Each point is reached from the start by the listed moves, each made 0, 1 or 2 times, or once backwards (-1), plus a little noise. Is the number of moves made odd or even? Then give how often each move was made.
In the rows, zero is written as 128.

Moves:
(1): [162 110 109]
(2): [126 176  93]
Start: [109 120 136]
Points:
[137 194  51] -> odd (1, 2)
[ 75 131 155] -> odd (-1, 0)
[178 126  61] -> odd (2, 1)

Moves:
(1): [167 134 135 130 101 144 120 131]
(2): [123 155 140 133 133 133 131 142]
(3): [122 117 167 117 127 130 120 124]
(4): [143 134 132 170 114 112 119 101]
(5): [148 124 132 133 171 125 125 126]
(6): [116 119 132 145 127 178 144 131]
Start: [134 156 147 139 113 117 114 130]
Points:
[ 84 166 190 129 144 109 116 137] -> odd (-1, 1, 1, 0, 0, 0)
[ 95 172 101 185  84  86 125 108] -> even (-1, 0, -1, 1, -1, 0)
[230 157 132 141 158 207 126 166] -> odd (2, 0, -1, -1, 2, 1)
[ 71 120 222 135 135 156 121 123] -> even (-1, 0, 2, 0, 0, 1)
[238 193 183 240 148  99  86  88] -> even (1, 1, 0, 2, 2, 0)
[224 121 240 216  22 167  78  65] -> even (2, -1, 2, 2, 0, 1)

Moves:
(1): [144 122 122 122 129 126 135 130 132 132 124]
(2): [136 149 130 121 124 129 136 133 125 129 134]
(3): [138 120 149 134 128 136 125 131 117 137 115]
(4): [144 134 115 153 131 138 132 138 130 120 134]
(5): [120 129 141 121 139 129 132 130 139 117 131]
(6): [126 125 121 119 139 158 129 129 127 137 132]
(7): [124 119 125 122 116 131 151 123 118 110 139]
(8): [117 120 122 125 125 129 133 155 130 126 137]
(9): [121 123 133 128 110 137 123 125 143 131 117]
(10): [124 125 137 132 130 116 151 120 140 152 137]
(11): [145 118 134 120 130 135 115 125 134 127 151]
Start: [130 114 129 115 116 138 124 141 121 136 126]
Points:
[107  76 157  62 130 189 249 185 137 153 188] -> odd (1, 1, 1, 0, 2, 2, 2, 2, 0, 2, 0)
[ 75  89 113 137  94  80 162 167 147 167 167] -> odd (-1, -1, -1, 0, -1, -1, 0, 2, 0, 2, 0)
[100 117 181 133 125 117  82 114 163 125  90] -> even (-1, -1, 0, 0, 2, -1, -1, -1, 1, 0, 0)

Moves:
(1): [137 128 125 125 118 131 126 130 120 122 112 124 120 125 124 116 116 128
 120 124 137]
(2): [129 148 121 126 107 116 126 130 138 122 139 126 139 136 130 135 120 146
 133 122 131]
(3): [130 120 141 113 143 117 122 132 129 134 150 125 109 149 120 117 123 141
 117 123 127]
(4): [138 138 116 149 129 126 129 153 133 133 133 119 143 118 116 138 127 144
 124 119 135]
(5): [140 138 122 120 136 143 143 126 143 122 123 114 138 126 128 116 130 137
 114 132 127]
(6): [122 130 138 130 146 149 116 130 121 116 141 127 132 121 127 128 124 122
 130 123 130]
(7): [127 107 120 129 132 123 141 126 127 128 154 132 149 133 124 128 104 131
 138 135 121]
(8): [123 128 123 124 127 129 130 142 136 136 129 131 133 117 136 122 132 121
 121 125 118]
(9): [126 119 125 125 119 140 133 127 139 142 140 121 129 121 126 142 125 131
 140 119 130]
(10): [123 134 125 130 135 129 119 127 120 157 129 114 133 124 141 130 119 126
 128 123 122]
(11): [133 115 113 122 126 125 116 131 134 122 132 122 141 132 122 136 140 125
 118 124 119]
(12): [132 133 123 132 133 132 118 123 137 128 130 138 128 131 123 135 125 131
 121 129 137]
(13): [123 131 139 129 123 118 126 125 140 129 122 124 135 126 121 132 122 124
 124 134 130]
(14): [126 130 120 133 126 135 125 137 133 134 122 124 131 141 127 124 126 119
 132 125 132]
(15): [152 111 143 151 126 135 113 123 128 144 142 118 133 121 149 122 134 118
 146 135 114]
(16): [150 131 132 117 128 139 135 138 117 117 113 131 106 147 144 145 122 130
 134 129 119]
(17): [122 127 137 136 123 135 142 123 135 141 139 128 143 138 131 133 131 130
 113 114 117]
(18): [129 112 125 122 131 129 124 132 127 127 123 128 133 131 134 119 126 148
 130 127 129]
(19): [131 136 140 122 136 128 131 119 127 133 130 143 131 132 110 122 123 125
 140 126 121]
(20): [136 131 122 120 115 143 126 135 126 123 126 126 130 132 118 131 131 142
 118 153 123]
Start: [134 115 124 111 122 127 153 125 126 155 130 122 139 123 138 129 132 143
 133 127 139]
Points:
[162  24 158 112 209 107 154 112 169 170 249  44 201  91  87  89  83 162
 137 130 131] -> even (0, -1, 2, 1, 2, 1, 2, -1, 1, 0, 1, -1, 2, -1, 1, -1, -1, 0, 0, -1)
[184 128 103 160 105 194 153 139 224 198 211  43 210 171 159 145  90 221
 108  35 178] -> odd (1, 2, 1, 1, 2, 1, 0, -1, 2, 0, 0, 2, 0, 2, 1, 0, 2, 1, -1, -1)
[189  28 121  67  96 123  25 184 166 225 128  76 102 191 201 128 174 156
 115 189  77] -> even (-1, 0, 2, -1, -1, -1, -1, 2, 0, 1, 2, 1, 2, 2, 2, 1, -1, 2, -1, 2)

Moves:
(1): [142 121 126 123 130 123 132 126 131 127 120 127 132 133 134 134 131 128
 137 126 120 128 132 130 129]
(2): [128 138 122 125 119 133 128 121 126 130 122 134 132 120 127 141 128 130
 129 129 128 132 119 119 132]
(3): [126 118 143 131 134 131 121 124 121 124 135 133 136 138 136 131 126 128
 128 123 127 140 132 129 135]
(4): [128 127 128 147 138 126 126 125 135 130 127 124 125 126 124 126 123 130
 122 135 128 126 125 122 133]
(5): [125 128 125 120 143 127 122 122 126 137 127 126 128 128 127 128 128 126
 132 135 126 125 125 129 126]
(6): [136 122 127 128 135 152 124 129 128 131 123 136 114 128 134 116 120 129
 121 124 127 136 125 123 121]
(7): [115 137 123 115 142 128 143 134 134 130 123 133 122 119 138 131 126 127
 126 125 138 133 126 112 136]
(8): [130 133 130 128 130 125 119 143 126 128 121 137 129 129 127 127 131 122
 133 119 130 123 117 120 129]
(9): [124 143 146 121 126 124 129 122 141 147 133 129 122 127 125 142 129 134
 137 125 131 119 113 128 120]
(10): [116 130 123 133 125 126 135 137 131 154 119 127 130 124 132 120 121 131
 124 132 132 136 133 129 140]
(11): [136 136 120 125 129 132 128 133 128 137 150 141 129 122 125 133 125 139
 131 138 128 129 137 119 137]
(12): [131 125 127 126 131 123 128 123 131 123 123 145 124 125 120 123 135 132
 121 132 119 132 129 132 127]
(13): [132 126 122 123 130 131 132 129 132 128 131 132 150 122 127 129 129 128
 124 124 126 128 132 127 117]
(14): [130 129 127 132 131 130 128 129 123 125 130 124 130 153 122 133 136 133
 124 129 132 136 125 134 120]
(15): [121 121 121 135 133 134 117 127 131 128 130 136 124 138 149 127 130 123
 122 131 139 128 138 132 129]
(16): [120 121 122 137 129 141 128 139 128 131 134 137 121 113 125 150 132 123
 126 124 131 146 136 124 130]
(17): [125 127 140 132 123 136 126 126 120 128 123 120 122 129 131 114 149 126
 132 131 126 124 125 115 122]
(18): [127 127 130 123 131 126 124 138 125 133 130 128 128 120 139 139 129 143
 120 128 128 129 128 123 123]
(19): [115 129 125 133 130 130 139 132 117 130 124 137 127 125 127 130 126 143
 149 129 129 124 121 125 115]
(20): [123 116 139 124 126 135 120 133 137 126 120 132 123 135 130 130 120 121
 126 143 136 123 132 120 132]
(21): [136 124 130 128 132 128 122 125 126 128 127 133 130 123 127 128 129 132
 130 127 144 132 131 127 123]
(22): [121 134 126 132 124 126 124 135 138 126 130 126 127 121 134 125 129 130
 137 134 128 144 123 125 124]
(23): [127 144 127 126 129 124 127 128 125 126 126 124 135 132 123 135 124 134
 133 121 117 131 143 128 119]
(24): [136 142 132 134 136 136 133 131 123 121 124 130 131 120 130 131 128 123
 126 139 124 126 129 145 128]
Start: [116 135 128 114 126 130 129 139 128 122 131 126 139 135 101 120 133 129
 148 122 124 144 121 132 136]
Points:
[123 145  70 117 162 196 138 135 172 146  74 176  84 136 129 152 110 131
 148 177 151 241 124 136 141] -> even (2, 2, -1, 0, 1, 2, 1, -1, 0, 1, 0, 1, -1, 2, 1, 1, -1, -1, 0, 1, 1, 2, 0, 1)
[139 226 142  92 196 167 130 166 146 154 129 229 135  84  96 181 120 179
 227 155 122 126  77  89  84] -> odd (1, 1, 0, 1, 1, 1, 1, 2, 2, -1, 2, 1, 1, 0, 0, 0, 0, 0, 2, 1, 1, 1, 1, 2)
[141 146 164  90 185 196 100 141  99  94  83 237 137 122 119 211 125 172
 191 116 125 214  87 148  58] -> even (1, 2, 2, -1, 1, 2, 0, 1, 1, -1, -1, 2, 0, 1, 0, 1, -1, 1, 2, 1, 2, 1, 1, 2)
[ 56 129 162  76 198 148 150 162 146 127  49 187  85 110 190  85 191  99
 206 167 123 108  83 123 113] -> even (2, -1, 0, -1, 2, 0, 2, 1, 1, 0, -1, 2, 0, -1, 2, 0, 2, 0, 2, 1, -1, 1, -1, 2)
[ 43 119 122  56 165 161 161 165 180 188  87 137 124 167 163  65 131 132
 222 162 188 132  79  67  82] -> odd (1, -1, -1, -1, 2, 1, 2, 0, 1, 1, 0, -1, 2, 1, 1, -1, 1, -1, 2, 2, 0, 2, -1, -1)
[ 40 147 176 129 179 195 138 202 127 217  45 162 117  70 177 106 115 169
 167 107 179 150  58   7 119] -> odd (0, 1, 1, 2, 0, 2, 2, 2, 1, 2, -1, -1, 1, -1, 0, 0, 2, 2, 2, 1, 1, 0, 0, 0)
[142 199 106 147 165 144 123 184 137 203 156 149 159 123 105 194 107 193
 180  99 127 148 143 161  65] -> even (1, -1, -1, 1, 0, 1, -1, 1, 2, 1, 1, -1, 1, 1, 1, 1, -1, 1, 1, -1, 1, 0, 2, 1)
[ 72 150  97 114 173 105  92 195 192 141 141 165 138 136  79 156 102 106
 108 143 131 134 171  79 165] -> odd (-1, -1, -1, 2, 1, -1, 1, 2, 0, 0, 1, 1, 1, 0, 1, 1, -1, 0, -1, 2, -1, 0, 2, -1)
[161 148  68 103 177 138 156 106 109  79 120 179 121 145  64 147 140 162
 159 168 140 175 134 158 125] -> even (1, 1, -1, 0, 1, 0, 1, -1, -1, -1, 1, 2, -1, 2, 0, 0, -1, -1, 1, 0, 2, 0, 0, 1)
